Each point is reached from the start by the listed moves, each made once or not at all, plus a little noise. Say if it took an odd or an even number of moves. Then give how often each move was made.

Moves:
(1): [0.42 0.03 0.03]
(2): [-0.05  0.35 -0.11]
(3): [0.02 0.03 0.59]
Start: [-0.12  0.08  0.12]
Points:
[0.29 0.11 0.14] -> odd (1, 0, 0)
[-0.17  0.46  0.60] -> even (0, 1, 1)
[0.23 0.47 0.03] -> even (1, 1, 0)
[-0.19  0.44  0.01] -> odd (0, 1, 0)

Moves:
(1): [ 0.37 -0.15  0.11 -0.11 -0.03 -0.04 -0.10  0.13]
(2): [ 0.23  0.49  0.04  0.10 -0.06  0.04  0.08  0.04]
(3): [ 0.04 -0.08  0.42  0.06 -0.02  0.06 -0.01  0.02]
(4): [ 0.06 -0.03 -0.08  0.38  0.03 -0.16  0.07  0.17]
(5): [ 0.15 -0.10  0.03 -0.03  0.30 -0.03  0.21 -0.17]
(6): [ 0.12 -0.03 -0.13  0.32  0.05  0.38 -0.10 -0.09]
Start: [ 0.15  0.12 -0.14 -0.08 -0.12  0.01 -0.08  0.27]
Points:
[ 0.87 -0.26  0.23  0.55  0.23  0.23 -0.01  0.33] -> odd (1, 0, 1, 1, 1, 1)
[ 0.48 -0.03 -0.30  0.59  0.24  0.22  0.10  0.20] -> odd (0, 0, 0, 1, 1, 1)
[ 0.86  0.34  0.37  0.35 -0.22 -0.08 -0.04  0.63] -> even (1, 1, 1, 1, 0, 0)
[ 0.59  0.48 -0.13  0.36  0.16 -0.15  0.27  0.30] -> odd (0, 1, 0, 1, 1, 0)
[ 0.87  0.44 -0.12  0.23 -0.14  0.39 -0.20  0.34] -> odd (1, 1, 0, 0, 0, 1)

Moves:
(1): [ 0.49  0.04 -0.36 -0.16 -0.22 -0.11 -0.16 -0.07 -0.15  0.25 -0.07 -0.16]
(2): [ 0.09  0.54  0.14  0.09 -0.01 -0.13  0.09 -0.12 -0.02 -0.03 -0.02  0.11]
(3): [ 0.13 -0.07  0.18 -0.09  0.18  0.10 -0.02  0.01  0.12  0.04 -0.16 -0.09]
(4): [ 0.08 -0.03  0.00  0.51  0.10  0.07 -0.02 -0.18  0.14  0.00 -0.02 -0.14]
(5): [ 0.02 -0.05 -0.25  0.00  0.33 -0.16 -0.15 -0.04  0.14 -0.18  0.22  0.11]
(6): [-0.03  0.20 -0.18  0.16  0.12  0.53 -0.05 -0.33 -0.25 -0.08  0.12  0.22]
(7): [ 0.11 -0.12 -0.11 -0.09 -0.01  0.02  0.26 -0.20  0.11  0.18  0.04  0.18]
(8): [ 0.03  0.13 -0.03  0.08  0.04  0.07  0.06  0.28 -0.06  0.05  0.15  0.03]
(9): [ 0.03  0.04 -0.12  0.03 -0.24  0.34 -0.21  0.03  0.49 -0.03  0.16  0.13]
Start: [-0.19 -0.16  0.04  0.03  0.14  0.02 -0.04 -0.18  0.10 -0.10  0.08  0.07]
Points:
[-0.07 -0.14 -0.07  0.58  0.00  0.42 -0.28 -0.36  0.72 -0.14  0.22  0.06] -> even (0, 0, 0, 1, 0, 0, 0, 0, 1)
[ 0.52 -0.29 -0.39  0.31  0.53 -0.07 -0.38 -0.46  0.34  0.02  0.03 -0.22] -> even (1, 0, 1, 1, 1, 0, 0, 0, 0)
[ 0.00 -0.06  0.05  0.64  0.54  0.73 -0.13 -0.67  0.10 -0.12  0.03  0.07] -> odd (0, 0, 1, 1, 0, 1, 0, 0, 0)
[ 0.47 -0.26 -0.81 -0.18 -0.02  0.11 -0.30 -0.46  0.70  0.15  0.43  0.33] -> even (1, 0, 0, 0, 1, 0, 1, 0, 1)
[ 0.03  0.07 -0.37  0.24  0.57  0.88 -0.42 -0.20  0.55 -0.30  0.57  0.48] -> odd (0, 0, 1, 0, 1, 1, 0, 1, 1)
[ 0.13 -0.25 -0.33  0.53  0.87  0.56 -0.02 -0.91  0.38 -0.14  0.28  0.34] -> odd (0, 0, 1, 1, 1, 1, 1, 0, 0)

Moves:
(1): [ 0.31  0.13 -0.01 -0.25  0.13  0.18  0.15  0.22 -0.16  0.02 -0.08  0.02
 -0.18  0.14]
(2): [ 0.06  0.33  0.19 -0.36 -0.05 -0.03  0.18 -0.56 -0.06  0.07  0.16 -0.06
  0.17  0.11]
(3): [-0.13  0.21  0.03 -0.18  0.17 -0.14  0.06  0.20  0.07  0.13 -0.24 -0.12
  0.01  0.11]
(4): [-0.03  0.28 -0.08  0.21  0.19  0.00 -0.14 -0.06 -0.05 -0.21 -0.24 -0.18
  0.15 -0.24]
(5): [-0.26  0.04  0.01 -0.20  0.01 -0.12  0.15  0.16 -0.15 -0.10  0.05  0.03
 -0.04 -0.03]
(6): [ 0.09 -0.02  0.28  0.10  0.07  0.25  0.15 -0.01 -0.03  0.13 -0.15 -0.05
  0.01 -0.03]
(7): [-0.01  0.06 -0.02  0.16 -0.13 -0.12  0.23  0.05  0.19  0.07  0.05 -0.07
  0.15  0.06]
(8): [ 0.01  0.06 -0.21  0.09 -0.48 -0.17 -0.18  0.33 -0.21  0.09 -0.22 -0.34
 -0.09  0.17]
(9): [-0.23 -0.12  0.06  0.06  0.16  0.19  0.18  0.13 -0.17 -0.22 -0.22  0.41
  0.35  0.05]
(10): [-0.44  0.10  0.08  0.25  0.12  0.27 -0.09 -0.14 -0.10  0.07  0.13  0.25
  0.01  0.11]
(11): [-0.05  0.14  0.11 -0.18 -0.12  0.07 -0.19  0.18  0.20  0.13  0.07 -0.04
  0.06 -0.12]
(12): [ 0.07  0.17  0.16  0.16 -0.27 -0.22  0.07 -0.02 -0.19  0.24 -0.12  0.10
 -0.23 -0.02]
Start: [ 0.06 -0.07  0.09  0.30  0.14  0.05 -0.03 -0.20  0.08  0.00  0.11 -0.05
 -0.18  0.05]
Points:
[ 0.08  0.76  0.53  0.14 -0.10  0.10  0.50 -0.04 -0.94  0.01 -0.68 -0.14
 -0.01  0.20] -> even (1, 1, 0, 1, 1, 1, 0, 1, 1, 0, 0, 1)
[-0.52  1.06  0.80  0.08  0.69  0.42  0.69 -0.29 -0.74  0.16 -0.60  0.36
  0.02  0.24] -> odd (1, 1, 1, 1, 1, 1, 0, 0, 1, 1, 0, 1)
[ 0.27  0.55  0.30  0.14  0.16  0.47  0.26 -0.16 -0.58 -0.08 -0.61 -0.25
  0.22  0.26] -> even (1, 1, 0, 1, 0, 1, 0, 1, 1, 0, 0, 0)
[-0.39  0.68  0.44  0.32 -0.16  0.09  0.31 -0.34 -0.05  0.56 -0.13 -0.43
  0.07  0.61] -> even (0, 1, 1, 0, 0, 1, 1, 1, 0, 1, 0, 0)
[-0.75  0.82  0.45  0.79  0.31  0.10  0.08  0.13  0.03  0.17 -0.46  0.28
  0.26  0.00] -> odd (0, 0, 1, 1, 0, 0, 1, 0, 1, 1, 1, 1)
[-0.88  0.46  0.83  0.33  0.28  0.29  0.31  0.31 -0.26  0.38 -0.36  0.54
 -0.03  0.14] -> odd (0, 0, 1, 0, 1, 1, 0, 0, 1, 1, 1, 1)

Moves:
(1): [-0.07 -0.09  0.15 -0.01  0.19 -0.18 -0.16  0.16 -0.19  0.00 -0.03  0.11
 -0.17 -0.20 -0.20  0.27 -0.14 -0.07 -0.12 -0.31  0.02]
(2): [-0.02  0.22  0.33  0.03 -0.10 -0.01 -0.05 -0.33 -0.09 -0.13  0.07 -0.05
 -0.37 -0.16  0.14 -0.28 -0.10 -0.25 -0.07 -0.12 -0.24]
(3): [ 0.01 -0.20  0.08 -0.09  0.12 -0.03  0.14  0.03 -0.05  0.07  0.09  0.19
  0.20 -0.02  0.15  0.01  0.25  0.10 -0.12  0.08  0.14]
(4): [ 0.00 -0.28  0.26  0.15 -0.16 -0.11 -0.23 -0.02  0.08  0.22 -0.16  0.10
 -0.02 -0.03  0.08  0.31  0.16  0.02 -0.05  0.04 -0.09]
(5): [-0.03 -0.02 -0.16  0.03  0.10  0.02  0.01  0.12 -0.18  0.18 -0.08  0.27
 -0.02 -0.04 -0.04  0.09  0.00 -0.07  0.02  0.01 -0.07]
(6): [ 0.13 -0.09  0.15 -0.11 -0.19  0.09 -0.02  0.09 -0.27  0.00  0.15 -0.17
 -0.07  0.23 -0.23  0.36  0.14  0.07 -0.04  0.33  0.00]
(7): [ 0.15  0.14  0.00 -0.06 -0.18  0.02 -0.05 -0.03  0.33 -0.18 -0.21  0.22
 -0.04  0.04  0.00 -0.04 -0.02  0.18  0.02 -0.13 -0.10]
(8): [-0.10  0.15  0.08  0.19 -0.10  0.00  0.21  0.18 -0.01 -0.02 -0.08  0.07
 -0.06  0.33  0.20  0.11 -0.02 -0.15 -0.10  0.22  0.09]
(9): [-0.07 -0.04  0.09 -0.15 -0.06  0.21 -0.03  0.17  0.28 -0.37 -0.15 -0.05
  0.07  0.12  0.07  0.12  0.16 -0.37  0.01  0.04  0.05]
(10): [ 0.18 -0.04  0.20  0.04 -0.10  0.06 -0.33  0.36  0.14  0.17 -0.07  0.03
 -0.14 -0.19 -0.23  0.07 -0.08 -0.07 -0.10  0.02 -0.02]
(11): [ 0.02  0.01 -0.14 -0.04 -0.04  0.07  0.25 -0.06  0.30  0.16  0.11  0.14
 -0.11 -0.21 -0.03  0.37 -0.11 -0.15 -0.31 -0.01 -0.06]
(12): [-0.26 -0.03  0.01 -0.21  0.08 -0.17 -0.26  0.16  0.03  0.01  0.02  0.07
 -0.05  0.05  0.05  0.14 -0.07 -0.07 -0.16  0.25 -0.16]
(13): [-0.04 -0.46 -0.22 -0.13 -0.29 -0.08  0.13  0.09 -0.31  0.17 -0.07  0.25
  0.20  0.01  0.16  0.10 -0.28 -0.15 -0.19 -0.22 -0.10]
(14): [ 0.17  0.31  0.04  0.04 -0.12 -0.37 -0.07 -0.18  0.02  0.28  0.21 -0.28
  0.22  0.33 -0.17 -0.03  0.25  0.03 -0.14  0.23 -0.13]
(15): [-0.02  0.09 -0.10 -0.18  0.28 -0.01  0.23 -0.03 -0.05  0.36  0.28 -0.04
 -0.20  0.18  0.18 -0.02  0.12  0.02  0.13 -0.05  0.27]
(16): [-0.06  0.15  0.15 -0.12  0.05 -0.07  0.24  0.17 -0.17  0.16 -0.33  0.00
  0.01 -0.07 -0.06 -0.02 -0.17  0.01  0.18  0.02 -0.16]
(17): [ 0.09  0.04 -0.04  0.00 -0.23 -0.10  0.12 -0.02  0.00  0.02  0.15 -0.04
 -0.13 -0.14 -0.15  0.01  0.17 -0.07  0.19 -0.01  0.20]
(18): [-0.05 -0.03 -0.01  0.00  0.01  0.04 -0.09  0.09 -0.05  0.08  0.05  0.11
  0.23 -0.03  0.11  0.15  0.05  0.18  0.09 -0.03  0.14]
Start: [-0.12  0.14 -0.04 -0.12 -0.14  0.12  0.04 -0.09 -0.01  0.01 -0.14 -0.09
  0.14  0.14  0.09  0.06  0.00  0.05 -0.08 -0.36 -0.01]
Points:
[-0.20 -0.62  0.60 -0.40 -0.49 -0.37 -0.75  0.46 -0.23  0.53 -0.60  1.10
 -0.27 -0.42  0.20  0.72 -0.27 -0.34 -0.84 -0.74 -0.62] -> odd (1, 1, 1, 1, 1, 0, 1, 0, 0, 1, 0, 1, 1, 0, 0, 0, 0, 0)
[ 0.00 -0.16  0.35 -0.36 -0.95 -0.08  0.53  0.12 -0.33  0.19  0.09  0.73
 -0.16 -0.02  0.23  1.11 -0.05 -0.28 -0.74 -0.57  0.08] -> even (1, 1, 1, 0, 0, 1, 1, 1, 0, 0, 1, 0, 1, 0, 0, 0, 1, 1)
[-0.16 -0.19  0.19 -1.00 -0.23 -0.18  0.00  0.99 -0.62  1.12 -0.03  0.30
  0.59  0.72  0.10  1.02  0.37 -0.28 -0.42  0.33 -0.07] -> odd (0, 0, 1, 0, 1, 1, 0, 0, 1, 1, 0, 1, 1, 1, 1, 1, 0, 1)
[ 0.16  0.57  0.18 -0.08 -0.65 -0.11 -0.07  0.73  0.64  0.33 -0.23  0.45
  0.00  0.16 -0.35  1.17  0.30 -0.49 -0.51 -0.34  0.10] -> even (1, 0, 0, 0, 1, 0, 1, 1, 1, 1, 1, 0, 0, 1, 0, 0, 1, 1)
[ 0.42 -0.06  0.94 -0.16 -0.99  0.03 -0.36  0.00  0.14  0.17 -0.12  0.18
 -0.44 -0.12 -0.17  0.50  0.53  0.02 -0.29 -0.13 -0.12] -> odd (0, 1, 1, 1, 0, 1, 1, 0, 0, 1, 0, 0, 0, 0, 0, 0, 1, 0)
[-0.21 -0.05  0.13 -0.53 -0.06 -0.48  0.71  0.63 -1.28  1.30  0.05  0.43
  0.51  0.86  0.20  1.08  0.22  0.02 -0.37 -0.07  0.18] -> even (1, 0, 1, 0, 1, 1, 0, 1, 0, 0, 0, 0, 1, 1, 1, 1, 0, 1)
